Every row gives one point. Examples show where two turns around zero, p and q, send a point. Write where each new point lands after one turn and then the other. Backwards means that the second turn is done in reverse. Each puzzle has new turns, and all numbers are rounded.

Turn p:
[-15   1  23] => [-21  17   4]
[43 20 23] => [35 33 21]
[ 7 -8  0] => [ 3 -5  9]
[-41   1 -22] => [-27 -18 -34]
[  6 -14 -24] => [  9 -27  -1]
Turn q:
[ 46 -11 -11] => [ 10 -43  20]
[ -9  11 -14] => [16 10 -7]
[-40 -16  19] => [-31  24 -27]
[ 3 16  6] => [ 4 10 14]
Where do these land?
p, then q: [12 12 30] => [ 6 21 27]
p, then q backwards: [ 26 -26 -44] => [ 44 -11 -35]
p, then q: [ 6  7 26] => [ 3 21 18]
p, then q: [ -1 -29  -5] => [-27  -3 -11]
q, then p: [-11  19  -5] => [17 13 -5]
q, then p: [-32  17  -2] => [ 22  12 -26]

Turn p:
[22 30 20 28] => [22 39 -6 23]
[-10  29 -15 -35] => [  3  -1 -32 -36]
[ -1   3 -16  -4] => [-11   4  -2 -12]
[ 12 -34 -14  -3] => [-32 -17   9  12]
[  9 -33  30 -12] => [  3 -34  -1  32]
[-31   5  -5  25] => [ 14   9  32 -18]
Turn q:
[-28  -2  34  -7] => [ 5  1 27 35]
[-22  10   9 -35] => [ -6 -18  -6  39]
[-12 -12 -16  -2] => [ 17   5 -15   4]
[43 -8 -1  8] => [ -4 -16   6 -41]
[ 19  11 -26  37] => [-11  29 -12 -38]
Where do these land?
q, then p backwards: [ -8  15   6 -17] => [ 17 -18   3  -2]
q, then p: [ 30 -15  13 -14] => [ -8 -34  -1  16]
p, then q: [-32   3 -14 -18] => [ 12 -35  -7  12]
p, then q: [ 35  14 -26   7] => [-21  29 -20  23]
q, then p backwards: [-25 -17  21  42] => [-11  20   6  51]

Turn p:
[ 27  -1 -11  11  27   1  28 -25] => [ 18   1 -20  28  31  23  11  -2]
[  5  13  22  14 -22  12  23  35] => [ 10  18 -29 -13 -13 -38  10  10]
[ 37  -3 -12   5  23 -13 -39  19] => [ 15 -35  -4  -8  11  12 -39  29]
[-17  -7 -34  12 -18  22  21  18] => [  8  20  12  29  -1 -40  -9 -12]
[ -5  38 -15 -26 -11 -23  -6 -11] => [-30  30   4 -18  14  18 -23  -2]
[ -3   2  15   0  25 -17 -27  28] => [-12 -38  -4 -26   7  -9 -10  14]
[-21 -25  15 -31 -16 -15  25 -13] => [ -2  20  34 -16   4   3  41  -6]
[-18 -14  15  18 -19   5   9 -26] => [ -9   8   4  20 -27   6  30  -3]
[ -5  -3   4  -2  10  28 -35 -26] => [  1 -23   3   5 -26  26 -13 -28]
Turn q:
[-30  14  14  18   0 -23   2  18] => [ 30  -1  24 -15   6  23  13  -3]
[ 15   8 -10  24   8 -12   4 -41] => [ 19  12 -19  -3  28 -20 -28   0]
[  3  15 -30  20   5 -27  -9  12] => [  1 -12   8 -13  35  22 -18  12]
[22  7 24 -6 -9 42 12 10] => [ -5 -13 -26  32 -21  -2  20 -22]
[ 14 -10  18   8  -1 -21 -29   7] => [ 17 -13   0  -4 -21  12 -23  21]
[-11  -4  -6 -76   0 -12  14 -42] => [-25  44  10   8  -2 -50  29  45]
[  1 -35  -4 -28   5  12  20  24] => [-37  13  23  20 -24   5   3  -9]
[-19   1 -17  21 -22   9   3   8] => [ -7   4  -8 -25   9  21   8 -20]
[  5   5  11  20  14  31 -17   5] => [  7 -33 -10   0  -9  -9  -4 -24]
Where do these land?
q, then p: [ -2  25  22  37  13 -23 -11  -7] => [ 44 -16  -7  -6   8  25 -13  16]
q, then p: [  7   6   7  -9  13  37 -12 -10] => [-10   7  27  18   7   4  14  22]
q, then p backwards: [-26  16   4   5   5   0 -14  -4] => [  2 -17  17 -18   8   0   4  15]
p, then q backwards: [ 10 -41   5  -9  49  -4  -8 -30] => [-6 44  4 21 13 -2 -2 52]
p, then q: [  2 -14   6  15 -36  -1  -5  -2] => [  7   2 -17   3  -2  34  16   1]
p, then q: [ 11  15 -14 -36 -23  33   8 -27] => [ 13 -16 -47   5  15 -32  15  11]
q, then p: [-18  -1 -28  -6  -6   6  41   1] => [-29   0 -24   4  16   7  15 -31]
p, then q: [ -2  26  21  -9 -26  -9  14  50] => [-11   4  24   4  21  14  22  53]
p, then q: [ 17 -14  -4  25  12  -1 -24 -10] => [-14  -9  -8  -8 -20  17 -20 -21]
q, then p backwards: [  1 -19 -20 -12  -2 -38  11  39] => [  2  -6 -22 -12 -14 -39 -21 -34]
